Every row gives one point. To make a cloud, some directions were put in groups of two or more. Within a group, all points are equally far from the middle, so they leave a hole (a ring in 2 directions, a hollow ball in 3). The other directions are filled evenly. Then the cloud was stretched, turned, moved and blurred a little. Count the holes, and give their numbers of directions, smallest first.
(in the rows, 128 means zero)

Cloud (20 x 3):
[[104 149  82]
 [ 78  81 150]
 [ 97 143 113]
 [180 110 161]
 [164  98  69]
 [ 66 193 197]
 [147 165 151]
 [133 119  48]
 [ 89 151 155]
 [157 138  92]
 [ 51 192 185]
 [113  83 174]
 [169 135 125]
 [ 78  98 155]
 [153  74 136]
 [168  68 136]
 [ 89 153 139]
 [ 71 104 140]
 [173 170 135]
 [ 96 132  62]]
Holes: 0

Cloud (32 x 4):
[[138 194  89 130]
 [134 192 102 177]
 [116 132 186 179]
 [201  98 130 150]
 [134 116 131  56]
 [152  51 123 120]
 [195 131  89 122]
 [110 152  86  87]
 [123  55 162 139]
 [129 101 191 161]
 [117  76  78 130]
 [180 179  99 112]
 [140  81  92 183]
 [126  56 160 156]
 [ 71  80 140 115]
 [135  76 134 197]
 [140  55 139 166]
 [115 202 118 123]
 [ 91 174 169 142]
 [163 100  78 162]
 [178 155 149 190]
 [146 208 123 137]
 [119 198 140 107]
 [ 79 100  95 102]
 [174 151 164 184]
 [119 105 123  60]
 [ 53 126 138 148]
 [ 87  92 111 195]
 [163 153  97 194]
 [178  68 150 135]
 [ 65 158 147 158]
 [186  89  95 127]]
Holes: 1 (4)

Cloud (32 x 4):
[[ 71 120 149 170]
 [132 112 178 208]
 [193 111 121 114]
 [133  63 176 123]
 [ 71 117 152 117]
 [126 114  71 111]
 [153 191 107 159]
 [183  70 143 164]
 [ 72 142 116 130]
 [196 123 123 186]
 [143  86 191 184]
 [ 85  89 108 171]
 [149 118 134 221]
 [172  99  99 190]
 [ 86  89 166 112]
 [ 72 146 148 149]
 [108  87 119  86]
 [163  92 196 154]
 [148  49 146 162]
 [109 120  83 183]
 [ 71 119 163 141]
 [110 106 193 182]
 [202 136 152 137]
 [ 95 140 143 200]
 [121  78 126 202]
 [194 162 155 147]
 [ 88 169 119 161]
 [157  69 177 173]
 [ 81 139 174 147]
 [ 74 131 150 172]
 [105  54 125 130]
 [177 150  83 130]]
Holes: 1 (4)

Cloud (51 x 6):
[[125 130 172 116 205  71]
 [185 133 116 179 167 172]
 [ 85 173 123 130 174  75]
 [ 61  81 108 136 185 124]
 [ 42 133 146 107 149 156]
 [144 113 103 162 123  63]
 [119 159 159 193 138 192]
 [ 70 129  73 131 184 175]
 [100 166 175 181 107 114]
 [146 121 178  60 132 118]
 [ 71 167 187  94 146 124]
 [102 135 134 120 175  47]
 [132 103 119 190 206 170]
 [194 161 129 142 166 135]
 [147 123 185 144 171  64]
 [129 207 153  99 146 163]
 [101 137  83  68 119  94]
 [109 152  57 181 125 186]
 [ 71 175 168  93 159 152]
 [106 165 119 125 208  85]
 [155 101  59 171 139 145]
 [153 119 193 124 149  70]
 [143 170 192 183 157 145]
 [134 146  46 186 139 159]
 [135 203  88 136 101 133]
 [ 82  94 201 105 171 166]
 [138 215 125 131 116 154]
 [103 137  73 152 102 207]
 [112  41 167 124 156 143]
 [147 181  61 148 125 113]
 [119  93 184 184 170 167]
 [129 126 139 155 162  45]
 [ 87  50  90 122 141 118]
 [158 125 110  72 171 107]
 [146 116 175 194 177 104]
 [ 61 104 120  93 168  82]
 [101 127 184 190 115 151]
 [150 122 108 198 198 166]
 [ 81 195 166 111 149 124]
 [ 79 100 182 163 129 176]
 [160  76  88 157 144 155]
 [157  76 153 154 111 156]
 [153 122  60 184 166 163]
 [146 106 181 189 164 100]
 [148 165 165 190 152 184]
 [ 85 144  69  77 133 175]
 [110 118  80 164  69 143]
 [170 112 153 135 140  71]
 [110 163 101  86  93  91]
 [150 153  60 160 113 106]
 [ 80  87 109 145 210 145]]
Holes: 3 (2, 2, 2)

Cloud (46 x 6):
[[ 62  93 159 174 190 108]
 [158 146 153  69  81 131]
 [ 42 121 132 110 173 139]
 [113 150 131  56 112 102]
 [134  46 196  93 133 130]
 [151  88 100  98 164  85]
 [ 51  66  99 133 110 102]
 [ 65  35 120 165 143 104]
 [156 174 149  69 138 146]
 [ 91  83 125 194 156 170]
 [ 98  83 156 136 231 114]
 [149 102  91 129 169  83]
 [ 98 178 130 145  91 132]
 [140  35 172  98 144 142]
 [118 110  92 124  95  70]
 [ 65  77 194 145 159  83]
 [102 106  73  77 109 161]
 [118  66 138 156 168 196]
 [149 116  94 147  92  96]
 [170 120 101 155 144 115]
 [ 95 151  56  89 186 141]
 [174  97 148  62 114 121]
 [132 123  71  92 106 178]
 [ 96  47 131 195 173 120]
 [149  65 146 107 143  62]
 [110  28 171 116 154  89]
 [184  92 118  85 173 157]
 [118  33 143 111 168 164]
 [ 36  98 152 134 118  91]
 [145 109 194 169 170 137]
 [129 125 110  65  78 143]
 [ 51  80 163 101 124 120]
 [156 146 165 129  67  88]
 [191  97 128 110 165 166]
 [ 80 127 146 137 149 197]
 [ 84 171 107 101 152  93]
 [ 74 128 102 183 140 170]
 [ 66 140 135 178 126 155]
 [177  75 166  74 128 124]
 [ 84  97 137 196 163 161]
 [ 56 104  81 182 160 134]
 [160 155 164  63 164 133]
 [136 117 101  59 100 129]
 [103 141  68 164 121 161]
 [ 63 124 136 104 170 183]
 [ 82  97 188 189 157 111]]
Holes: 3 (2, 2, 2)

Cloud (80 x 8):
[[156 122 163 167  91 140  58  75]
 [184  81 137  92 120 105  62 191]
 [111 180 173 185 177 137  72 119]
 [197 114 134 169 116  68 100 205]
 [156 249 141 102 183 138 130  95]
 [133 186 144 159 132 148 147 197]
 [161 166 156  76 103 137  55 165]
 [122 210 157 226 125 128 174 139]
 [136 165 178 223 149 137 120 177]
 [106 164 132  48 111 152 139 145]
 [163 207 110 147 175  97 134 120]
 [157 101  82 127 125 136 163 193]
 [137 225 130 165 101 134 101  86]
 [205 125  64 118 138 125  73 100]
 [137 134 131 145 160 156 158  30]
 [107  94  85 109 116 103 148  87]
 [149 164 186 119  90  66 102 147]
 [151 140 159  85  70  70  99 193]
 [131 212 145 144 107  88 111 159]
 [102 174 201 169  70 122 151 161]
 [161 170 122 208 112 137  83 162]
 [ 97 138 151 128  52 145 152 146]
 [145  81 109 106 150 165  98 121]
 [153 187 177  86 123  82  97 114]
 [225 121 109 132  80 143 110 151]
 [135  98 160 165  54 151 100 139]
 [104 154 130 115  43 122 184 163]
 [148 146 156 176 180 122  34 136]
 [106 102  98 101 145 116 164  78]
 [185 138 119 200 108 115 138  85]
 [134 144 148  91  81 115  22 124]
 [130 203 166 127 144 136  81 146]
 [136 116  87 209  79 130 120 172]
 [122 182 174 120 157 118  42 174]
 [148 223 153 139 105  68 115 171]
 [181 138 141 209 127  77  99 137]
 [111  74 165 141  83 102 135 178]
 [ 86 173 168 136  97 119 103  42]
 [206 152 125  80  93  76 134 162]
 [138 223 111 116 113 126  85  78]
 [121 112  95 149 124  57  95 102]
 [148 177 177 118  92 137 103 215]
 [ 75 151  90 132 129 111 185 164]
 [145 187 159 184 129 110  52 168]
 [105 121 138 140  19 150 113 170]
 [162 196 191 156  92 127  65 153]
 [129 214  88  91  91  86 108 116]
 [ 96 165 168  76 133 190 133 127]
 [156 143 180 177  91 180 143  96]
 [ 94 171 136 166  78  96  33 141]
 [168 102 132 180 141 161  64 102]
 [ 76 134  68 175 100 113 154 116]
 [125 100 114 119 108 103 145 107]
 [157 128 111 164 141 106 130 135]
 [156 195 211 150 109 123  70 135]
 [104 135 223 150 101 135 157 153]
 [158 127 151 111  50 118  96 193]
 [235 140 151 151 161 167  99 110]
 [111 191 140 151  72 156 161  66]
 [ 93 183 104 126 153  76 123 120]
 [127 140 100 133 176 131 194 101]
 [102 210 160 200 107 173 176 122]
 [ 95 135 122 213 114 114 140 139]
 [102  97 177 152 170 129 152 111]
 [ 60 123 182 107  92 109 102 113]
 [175 199 110 168 195 127 142  61]
 [130 121 140 153 169 136  69 168]
 [151 118 191 148  82 173  98 160]
 [117 159 139 200 146 155 185 158]
 [ 95 180 153 104 123 139 122 170]
 [175 166 164 120 120 190  95  79]
 [188 133  75 181  92  92  61 171]
 [152 165 170 164 202 128  38 137]
 [120 112 167 158 148 122 108  64]
 [115 188 102 136 136 141  89 109]
 [127 103 200 128 157 195  85  87]
 [154 190  67 125 110  78 149 180]
 [174 133 156 162 175 133  94 200]
 [126  85  91 116 131 145 131 118]
 [100 161 219 159 105 174  79 143]]
Holes: 1 (2)
